Each row is a point. The ring and each string are closed loops that go straight from each point to the next, and from the last back to the first. Before rounding, they use only three directions, however many columns there are. Count how often each string passes through the ring. Passing back the other way cancels.
(in the rows, 128 means zero)

Ring:
[[ 88 175 143]
 [ 84 131 165]
 [ 88 105 156]
 [ 93  98 104]
 [125 113  92]
 [160 129 113]
 [167 164 141]
 [122 183 137]]
String, 25 rows:
[[138 148 103]
 [150 142 139]
 [179 150 157]
 [187 179 153]
 [127 193 113]
 [112 160 124]
 [129 158 151]
 [129 146 156]
 [102 156 135]
 [111 152 164]
 [ 72 163 179]
 [ 63 147 177]
 [ 66 139 138]
 [ 99 130 143]
 [115 111 170]
 [ 93  77 178]
 [ 67  78 130]
 [ 79 115 103]
 [124 119 142]
 [124  95 127]
 [100  94  68]
 [ 95 112  43]
 [117 131 105]
 [140 128 131]
 [120 140 113]]
Times through: 4
String, 23 rows:
[[130 118 141]
 [120  92  79]
 [123 108  60]
 [118 133  83]
 [140 131 139]
 [199 129 154]
 [216 153 145]
 [142 166 113]
 [123 144 132]
 [123 156 130]
 [106 193 115]
 [ 86 224 120]
 [117 172 164]
 [122 143 154]
 [ 73 160 119]
 [ 63 153 176]
 [ 77 124 206]
 [ 60 128 140]
 [ 85 129 128]
 [111 115 152]
 [ 95  79 152]
 [ 61  87  90]
 [ 98 130 111]]
Times through: 2
